Every row gives one point. The window is the flat piece filled in between its corners: a triangle in 3 columns, a solid with four corners in 4, and so on. A path goes straight from each point to the next, and from the last back to the first. List the points from which the path goes on through the window.
In the rows, zero is written as 128.

Window (3 x 3):
[[152 118 145]
 [128  91 144]
 [113 191 102]]
Path:
(1): [114 119 172]
(2): [130 106  98]
(3): [127 172  84]
(4): [103 197 126]
(5): [139 133 188]
(6): [116 108  95]
(7): [157 122 100]
(8): [112 218 138]
Through the window after points: 3, 5

Window, 6 rows:
[[137 220 129 132 158 197]
 [ 94 104 179 122  68 179]
 [134 179 108 106 137 116]
 [123 126 140  85 174  95]
 [126 109 161 168 101 150]
 [ 46 123  69 137 111 113]]
Path:
(1): [108 105 137 129 101 158]
(2): [ 54 150 159 121  87 138]
(3): [ 59 149 118 145 112 116]
(4): [111 109  93 117 112 173]
(5): [125 149 109  99 121 168]
(6): [ 77 174 130 128 146 127]
(7): [106 181 131 131 148 131]
(8): [162 116 125  73 117 191]
Through the window after points: 1, 3, 7

Window:
[[145 147 156 159 161 121 163 146]
 [185 111 146 175  76 127  68 186]
 [163 142 111 160 220  66 114 110]
 [ 65 117 135  91  48 141 121 142]
 [177 172  86 107 166  76 168 141]
 [119  50 157  92  65 146 103 173]
 [166  92 115 163 106 129 127 118]
 [140 169  86  92 170 150 141 137]]
Path:
(1): [147 108  75 148  86 140 126 190]
(2): [117 127  90 121 166 119 160 143]
(3): [173 173 168  88 133 101 133 101]
(4): [176 142 154  77 133  68 112  94]
(5): [137 138 101 160 166 133 139 176]
(6): [ 86 102 104 138 116 124 149 193]
(7): [115 133 145 111  94 129 126 128]
(8): [155 108 166 106 101 120 133 111]
(9): [112 132  60 155 120 107 131 190]
(10): [146 126  92 166 161  78 125 152]
(11): [174 134 148 131 172 108 101 113]
(12): [156 124 150 130  76 128  94 137]
(13): [ 97  99 107 155  90 132 110 217]
(14): [115 149  54 183 153 102 147 172]
(15): [170 144 150  74 165 113 120 101]
(16): [134 115 161 124 101 112  86 117]
Through the window after points: 6, 10, 12, 14

Window, 11 rows:
[[141 177 101  72 104 173 125  82 140 132 156]
 [ 71 166 159 165 160 110 151 100 100  92  75]
 [ 93  71 126 146 137 130 156 120 200  85 143]
 [ 81  97 191 146 113 175  81 128 136 183 103]
 [187 167  90 147 181  99 153  94 112 113  86]
 [193 153 227 167 125 111  93 128  98 154 148]
 [101 101 167 145 124  99  58 139 158 151 135]
 [178  96  65 173 118 140  78  81 127 170 215]
 [ 97  89 117 183  69 151 109 210 122 133 115]
 [120  68 180  83  65  73 115 119 127 193 117]
 [174 114 110  53 125 156 106  93  98 127 181]]
Path:
(1): [101 115 173 104 167 105 140 173 149 178 147]
(2): [130 132 119 157 100 136  77  61 105  85 113]
(3): [168 110 143 116 100 126  97  91 107 120 112]
(4): [103 149 136 139 150 129 112 146 121 191 194]
(5): [ 92 120 142 116 128 122 148 139 123 173 175]
(6): [155 103 139 110 117 129  84 105 133 124 138]
(7): [125  90 141 154 114  99  70  72 126  77  66]
(8): [105 151 171 129 132 117 159 136 113 167 141]
(9): [109 132 149 134 154 142 118 145 161 188 160]
(10): [160 106 159 145  97 130  80  63  93 122 109]
(11): [143 104  90 143  88 138  69 124 129 107 123]
(12): [116 106 160 171 129 128 131 148 130 196 180]
(13): [ 83 136 156 116 151 142 123 159 114 188 170]
(14): [184 112 157 154  69 123  70  91 122 119  95]
(15): [140 116 131 143 102 129 102 105 145 134 114]
(16): [107 141 121 119 160 127 147 121 131 150 191]
Through the window after points: 1, 5, 7, 11

Window:
[[134   7 107  99 151 148 114  98 137 128 156 124]
 [161 129 125 113 133 147 166 158 164  78 105 141]
 [ 83 132 137 183 164 176 121 114 108 134 140  53]
 [142 111 106 101  93 161 116 114 193  85 109 131]
 [ 94  95 102 117 141 127 142 144 186 113 140 141]
 [149 135  75 113  85 145 175 140 161 126 126 155]
 [ 92 133 179 165 130 145 158  80 125 162 108  91]
 [160 132 153 107  83 150 141 158 181 117 152 133]
 [117  82  77  57 163 123  98  74 130 106 168 165]
 [131 106 108 145 103 126 160 118 158  74 158 152]
 [148  70  76 105 154  88  78 113 150 107 140 128]
 [ 54  77 170 150 127 148 117 120  72 138 117  57]]
Path:
(1): [146 107 129 118 122 153 127 137 163 106 128 153]
(2): [136  95 104 133 147 143 114 161 132 143 117 184]
(3): [133 117 106 102 110 124 161 104 177  82 138  91]
(4): [148 100 105  92 107 120 166 107 158 116 134 120]
(5): [ 94  85 127 159 133 179  80 157 140  83 122 167]
(6): [112  99 111 123 155 137  92 112 147 116 142 172]
(7): [131  84  95  74 113 129 157 105 148 101 152  97]
(8): [135 132 113  89 113 115 168 131 152 102 153  92]
Through the window after points: 2, 6, 8

Window (14 x 14):
[[103 139 138 159  73 239 161 143 157  83  80 207 115 122]
 [106 134 122 122 123 120 135 109 129 160  69 105 149 124]
 [ 69 180  89 119  56 186 152 164  97 103 123 223 157  83]
 [116 165 102 117  91 158 110 148 140  49  96 169  90 108]
 [ 85 158  91 188  58 176 166 116  86  58 102 179 104 141]
 [178  69 140 169 122 110 143 162 176 153 165  94 155 129]
 [162  67 200 133 162  71 170 127 131 141 141 145 153  90]
 [154 106 208 147 152 144 167 173 116 152 168  74 121  96]
 [ 94  75 141 129 148 110 127 165 125 166 133 153  95 144]
 [116 141 153 137 168 127 106 112 136 120 145 130 170 178]
 [ 56 127 114  82  59 190 209 133 138  68 141 171 125 104]
 [ 90 127 153 174 166 130 224 187 178 108 147 125 147  69]
 [187 121 116 125 191 122 167 123 130 170 140 127 121 148]
 [135  97 133 163 188 127 109  76 148 167 166 105 129  90]]
Path:
(1): [100  76 114 136 159 162 106 156  93 121  98 110 141 113]
(2): [ 81  97  96 134 160 155 131 110 111  93 117  82 153 111]
(3): [142 133 139 144 125 124 138 136 144 140 149 156 125 114]
(4): [138 152 156 143 103 115 164 116 180 136 137 166 111 131]
(5): [103 104 119 130 129 156 159 146 106 107 123 146 128 117]
(6): [146  77 129 142 165 154 157 151  97 120 118 145 179 116]
(7): [121 140 144 134 114 124 151 131 151 134 140 154 116 120]
(8): [134 161 179 149 102 123 214 123 179 155 177 174 129 113]
Through the window after points: 4, 6

Window, 14 rows:
[[138 100 109 151 107 164 124 222  87  98  71 128 111 120]
 [172 171  99  89 123 103 123 176 100  78 157 144 103 106]
 [ 99  43  98  83 125 181 163  93  73 109 249 118  86  70]
 [ 92 157 121 200 164  90 162 209  99 185 110  87 129 152]
 [178 109  96 138 141 145  96 165 135 132 163 147 143 121]
 [ 95 106 186 116 122 149 106 117  69 171 128 132 229  62]
 [124 152 132 122 112  43 103 185 140 193 132  89 116 102]
 [140  99 107 137 135 136  93 107 121 104 141 103 120 165]
 [172  83  57  85 163 188 142  68 118 134 176  82 109 104]
 [175  85 105 125 103  99 122 104  99 159  80 185 114 108]
 [176  94  82 143  69 121 126 157  73 116 137 116 136 142]
 [178  75 150 159 139 120 130 166 103  99 101 112 172 112]
 [133 116 113 126 112 152 177 111 157 156 158 104 111 147]
 [115 100  55 146 120 118 148 167 134  91 125 114 144 137]]
Path:
(1): [149  95  83 151 128 160 118  91 129 123 154  90 136  85]
(2): [141 117 127 158  95 132 129 104 123 145 154 138 127  73]
(3): [133 105 120  92 134 128 120 175  66 124 129 112 171 131]
(4): [154  85 106  93 148 114 154 161  82 137 164 133 131 142]
(5): [105  94 111 143 107 156 127 108 106 132 161 116 113  72]
(6): [140 144 112 172 102 141 113 148  89 128  90 138 146  76]
(7): [141 105 116 125 136  99 134 160 120 155 125 112 137 148]
(8): [153  91  83  58 148 140 127 211  77 120 146 121 157 143]
(9): [146 143 131 194 121 112 136  93 136 127 134 108  96  89]
(10): [147 136 112 177  95 154 114  98 118 116 180 128 100  88]
(11): [150 103  92 113 137 115 137 168 113 133 129 108 119 137]
(12): [ 96  62 133  95 127 155 140 219 109 167 117 151 100 169]
(13): [184 157  83 189 107 115 112 145  94  72  95  86 143  63]
(14): [150 106  96 197  72 130 117 133 121 133 145 112 123 110]
(15): [140  93 118  95 150 124 135 164  98 145 125 120 140 132]
(16): [164 100  96  91 148 145 132 149 107 136 161 132 116 141]
Through the window after points: 2, 4, 8, 12, 16

Window (14 x 14):
[[102  97  87  73 132  72 129 100 128 155 184 160 110 189]
 [190 102  99 118  93 141 147 149 141 159  63 179 159  89]
 [138 155 138  88 132 127 102 107  99 154 137 135 118 151]
 [ 46  85 143  97 209 206 125 121  54  65 194  93 183   7]
 [112 153 118 170 121 100 131 124 101 104 142 196 119 175]
 [ 79 135 115 168  87 165 112 138 136 157  94 154  98 170]
 [131  94 152 121 129 168 113 151 119  85 162  72 167  83]
 [125 147  76 120  86 113 116 119 116  99  75 143 141 150]
 [184 160 107 130 171 153  97 131 231 106  63 136 180 166]
 [122 133 117 142  73 147 143  81 125 141 119 163 173 136]
 [103 117 169  94 115 109 146 141 148 150  87 127 153 124]
 [120 115 157  79 124 153  72 132 159  94 120 163 146 170]
 [129  92 133 121 105 143 167  88  83 112 103 142 102 171]
 [110 126 124  99 126 178 153 157  88 112 135 128 174 154]]
Path:
(1): [120 137 167  74 115 155 184 147 142  88 120 175  98  84]
(2): [113 130 108 157 113 130 103 120 117 135 117 158 139 178]
(3): [118 112 153 141 109 111  78 119  62 188 100 145 132 167]
(4): [104 146 101 105 104 178 189 127 212  75 121 144 148 114]
(5): [132 136 119  82 100 175 153 116 194 132 195 142  90 157]
(6): [102 107 112 110 138 111 118 134  68 120 104 145 179 155]
(7): [ 95 127 127 122 130 126  99 120 112 112 120 144 157 165]
(8): [173 123 117  96 109 192 171 128 183 111 143 119 101  84]
Through the window after points: 1, 3, 5

Window (14 x 14):
[[108 133 111 136 117  72 157 103 192  98 102  67 120 102]
 [ 67  89  65 159 142  78 126 113 123 105 152 176  91 180]
 [ 39 160  89 167  86 169 159 162 116 107  85 149  55 114]
 [118 114 113 166 153 123 185  71 146  72  92 160 142 149]
 [138 114 126  64  88  70 230 104 120 136  84 147  90 137]
 [ 85  67 137 116  44 146 128 174 122 149  78 171  83 197]
 [194 155 111  88 143  82 145  86 134 141 120 138 148 162]
 [148 150 187 181  86 108 101 183 137 112 144 200 132 168]
 [197  92 166 188 106 146 138 105 177 176 109  56  92 114]
 [132 111 202 107 130  76 103 111 170 115 116 121  92 136]
 [155 167 177 123 139 104 162 165  90 164 142 103 146 171]
 [133 113 119 148 123  94 116  64 113  99 161 180 181 128]
 [140 131  82  90  88 101 142 111 104  66 176 145 105 187]
 [109 151 124 185 144 179 135 167 157  99 173 188 163 101]]
Path:
(1): [ 84 167 146 121  98  83 206  96 151 133 119 149 107 164]
(2): [ 97 140 137 143  95 122 157 107 133 142 115 132 120 137]
(3): [155  95 107 147 157 102 112 140 136  46 125 166 101 140]
(4): [146 122 109 145 125 120 127 156 118  72 138 161 121 117]
(5): [ 72 138 118 145  90 111 185  66 147 194 118 118 116 201]
(6): [114 132 107 137  97 111 143 114 167 125 156 159 121 192]
(7): [117  99 118 145 146  86 129 122 103 110 105 144  99 125]
(8): [168 117 132 169 115 106 121 156  75 130 105  89 141 117]
(9): [114 139 147 108  98 117 147 116 190 125 156 191 100 177]
(10): [112 130 150 145  92 103 143  79 117 145 142 159 165 192]
(11): [142 130 104 140 132 122 147 180 130  99 127 141  89 123]
(12): [182  84 113 111 120 111 145 132 114 110 103 151 120 127]
Through the window after points: 2, 6, 12

Window:
[[186  86 159  75 131 138 138 120  91 125 137 145  84 111]
 [104 150 116 124 156 103 196 184  96  95 111 202 144 134]
 [ 96 146  81 200  90 145 115 170 115 157 121  51 106 180]
 [133 161 161 101 128  50 101 143 102 137 219 137 153 138]
 [133 125 107 163 188 138 141  96 160  70 167 102  77 153]
 [102 165 150 169 164  61 156 163 158 191 166 159 141 158]
 [134  89  99 150 138  92 164  71 114 129 104 110 121  60]
 [130 140 120  90 132  37 132  92 105  95  86 129 139 173]
 [205 104  78 139 169  70 150 104 170  85 151 183  92  90]
 [194  96 114  87 149 106 169 117  47 188 183 123 102 103]
 [115  74 104 184 104 135 131 164 163 166 188 164 175 177]
 [111  82 121 111 154 104 148 186 131 105  91 113 147 158]
 [144 149  84 106 146 197 119 122  99 161 163 117 134  94]
 [ 41 124 103  68 143  96  74 106 127 108 150 137 111 133]]
Path:
(1): [140 143 110  46 106 112 185 126 134 149 160 101 115 177]
(2): [147 113 132 144 158  93 116 143  92 134 157 159 128 125]
(3): [124 116 114 147 147 115 118 130 110 137 135 138 122 140]
(4): [141 101  82 114 114 130 204 146 149 131 138 126 121 124]
(5): [123 119  89 108 135 125 179 130 168  88 173 113  85 136]
(6): [135 127 120 162 180 120 121 105 129 102 151 116 104 150]
(7): [118 101 145 177 132  93  76 138  73 150 141 153 132 120]
(8): [118 135  80  57 145 101 181 133 158 110 130 123 123 139]
Through the window after points: 5

Window, 14 rows:
[[102 129 122 189 134 112 172  64  88  94 120 138 120 146]
 [117 148  48 145 119  61 122 168 149 173 132 126  90 167]
 [ 79  95 132 181 129 110 175 114  66  82 150 177 182 120]
 [105  98 137 187 120 163 138 100  31 102 101 164 163 148]
 [ 95 113 162  76 152  95  83 115 140 133 113 133 103  86]
 [126 123 116 125  97 133 147  78  92  81 130 150 182 139]
 [131 199  82 141 168  91 163 163 153 188 105 132 129 135]
 [104 121  98 108 143 155  73 104 194 134 125 129 115  38]
 [105  94 168 107 159 149 106 129 183 148 147  88 126 104]
 [111 125 176  96 115 155  99 117 166 144 168 158  85  74]
 [138  93 145  92 170 145 101 138 181  98 126 155  85  97]
 [165 179  99 183 124  49 122 175 181 173  98 113 122 124]
 [ 92 153 137  99 137 135  84 159 144  85 148 106  83  95]
 [126 180  99 152 169  84  74 137 175 154 143 143 124 151]]
Path:
(1): [ 33 170  95 157 145 111 130 145 211 123  94 143  99 127]
(2): [184 121 146  98 137 126  91 137  95 129 161 105 124  86]
(3): [156 140 104 174 207  69  89  75 102 174 173 123 139 126]
(4): [ 84 128 122 110 101 148 128 168 166  87  93 147 111 119]
(5): [ 79 155 123 145 138  95 112 145 175 118 118 159 129 124]
(6): [151 127  90 108 140  99 117 132 137 162 140 107  89 120]
(7): [137 151 100 139 144 107 134 139 101 145 145 109 148  88]
(8): [ 66  89 150 156 120 161 110 105 177  86 100 188  88 185]
(9): [ 58 145 162 144 130 116  98 143 211 125 119 116 122 105]
(10): [152 128  97  94 146 116 120 125 103 115 151 138 104 103]
(11): [156 134  48 196 158 129  88 146  93 129 188 111  91  86]
(12): [ 78 143 177 101 136 101 152  84 184 122  73 164 145 154]
Through the window after points: 1, 11

Window (14 x 14):
[[ 87 123 112 131 129 129  96 171  84 132  93  75 116  97]
 [158 117 100  64 122 188  74 112  87 136 102  65 104 167]
 [152 127 136  94 115  60 105 170 134 147 159 160 178 155]
 [108  88 106 157 110 106  64  90 121 169 194  82 137 150]
 [139 104 138 162 172 124  91 156 110 126 135 144 126 114]
 [165 129 141  71  88 157 159 156 129 182 165 136 135 150]
 [141 145  97 147 122 108 150 151 194  84 193 150 108  94]
 [103 138 134  69 156 127 121 102  81 142 128 149 131 138]
 [175 170  63 171 159 155 100 143 153 137 141 171 148 132]
 [112 196 150 149 105 120  63 149 126 102 168 166  92 117]
 [175 150  80 108 181 112 117 119  24 118 123  94 131 134]
 [101 159 160  61 193 158 123 198 113 130 142 108 142  98]
 [129 167 128 208 158  67  71 111 134 146 139 145 104 175]
 [150 143 173 150 114 162  93  88 169 172 126 117 163 127]]
Path:
(1): [109 173  81 242  93 165  61 194  60  84 146  94 114 179]
(2): [111 138 115 121 129 141 110 162  97 116 157 131 140 150]
(3): [160 148 130 122 156  98  89 117 119 145 133 134  96 110]
(4): [154 158 138  91 136 119  94 135 139 172 138 107 106 103]
(5): [ 63  91 102 156 131 117 114 196  60  79 111 120 178 149]
(6): [112 135 129 124 129 143 111 145 113 122 155 124 139 142]
(7): [179 133 134 100 152  69  86 109 123 174 111 108 100  97]
(8): [125 133  86  90 145  98  75 161  71 163 154 126 102  95]
(9): [149 158 163 159 141 183 143 105 147  97 133 109 152 171]
(10): [ 82 120 110 130 151 110 110 141 109  99 181  80 189 190]
(11): [159 169 141 102 154 151 100 168 133 157 127 161  98  74]
(12): [149 110 146  20 166  84 135  83 142 183 139 134 146 100]
Through the window after points: 4, 10

Window:
[[107 105 200 134 121 160 124  66 112 136 159 165 197  81]
 [ 74 121 110 131  66 191 135 117 128 144 175 135 136 101]
 [103  96 186  80 157  64 186 113 158 149 118  80 131 126]
 [ 63 145 209 166 103 135  81 106  94 131 222  94 103 105]
 [142  82 103 133 184  92 177 106  60 103 147 151 135 114]
 [104 143 133 129 172 147 156 169 153 192 105 117 137 217]
 [139  77 166 155  99 118 143  98 157  65 125 129 117 131]
 [ 64 123 162 144 150 155 195  88  66  57 163 120 165 117]
 [141  97 135 175 141 154 182  78  90 148 101 125 143 140]
 [166 144 123 119 211  85 170 117 117 122 123  73 136 135]
 [ 87 145 169 182 107 115  75 170 126 116  81 156  83  41]
 [ 27 144 120 179 167 125 142  68 177 138 113 151 153 124]
 [ 70  99 168 151 104 138 113 115 119 128 110  96 189 150]
 [108 127 120  87 176 146 101  65 148 172 119 122  76 148]]
Path:
(1): [ 98  96 158 132 204 163 125 128 163 128 110 114 123  84]
(2): [ 93  54 121 101 185 148 129 127 187 182 127 103 113 100]
(3): [119 181 156 165  95 111 122  80  75 109 132 157 133 156]
(4): [116 147 133  83 116 104 159  56 119 157 117 155 141 157]
(5): [103  94 144 167 168 142 149 157 133 115 115 107 143 120]
(6): [100  95 154 157 170 186 103 140 144  99 127 114 116  83]
(7): [ 92 133 147 144 103 115 137  88 109 140 138 127 143 142]
(8): [ 88 163 152 132 100  86 150  84 124 124 130 134 136 157]
(9): [ 73 102 141 173 173 150 130  97 148 126 138 126 137 102]
(10): [ 99  82 152 141 156 144 150 115 113 118 144  95 131 112]
(11): [136 174 170 132  95 102 121  87 104 147 137 157 141 137]
(12): [107 168 128 143  82  66 143  89  82 126 158 135 143 157]
Through the window after points: 8

Window (14 x 14):
[[168 118 140 106 100 110  58 162 142  94 146 151 134 135]
 [ 67 141 157 170 132 177 119 151 182 113 160 105 113 121]
 [130 192 138 118 109 161 152 143  83 124 170 123 141 116]
 [127 185 150 186 136 125 162 110 153  83 112 107 160 155]
 [105 140 116 188 140 146 107  92 149 163 132 125 120 149]
 [100 153 125 136 122 133 164 129 139 125 220 141 172 117]
 [140  97 141 175 117 119 142 147 124 117 135  76 136 120]
 [ 17 151 129 116 157 107 140 174 144 180 111 139 161 113]
 [142 149 200 137 135 162 116  95 157 135 113 167 161 119]
 [ 96 154 175 119  92 128 163  67 138 160 107 131  81 135]
 [100  91 233  78  95 123  44 113  75  63  74 203 126 139]
 [173 158 124 119 181 163 190 135 124  92 112 140 166 206]
 [ 96 154 134 170 132 131 170 183 136 148 142 164 139 142]
 [118 184 147 135 149  81 195  82  79 116 182 109  66  34]]
Path:
(1): [143 194 210 117 169  82 146 159 102 133 152 156 172 161]
(2): [120 118 132 134 115 156 135 118 133 104 112 136 122 142]
(3): [ 90 146 113 164 105 123 160 123 170  95 142 138 147  94]
(4): [142 150 181 137 155 134 130 137  88 161 147 116 114 166]
(5): [122 175 212 122 127 132 132 112 139 138 140 105 121 152]
(6): [102  95 113 123 116 117 111 113  86  68 107 191 129  90]
(7): [ 96 148 120 138 109 156  97 134 136  87 123 138 162 113]
(8): [183 136 183 123 136  70 166 146 137 162 200 138 104 162]
(9): [132 157 201 124 128  77  93 103  74 164 113  85 116 135]
(10): [ 76 142 103 152 116 175 173 158 185  72 171 192 147  94]
(11): [100 135 135 154  81 153 152 113 130 117 110 130 149 123]
(12): [101 176 192 121 195  88  90 143 147 156 200 127  82 116]
Through the window after points: 1, 3, 7
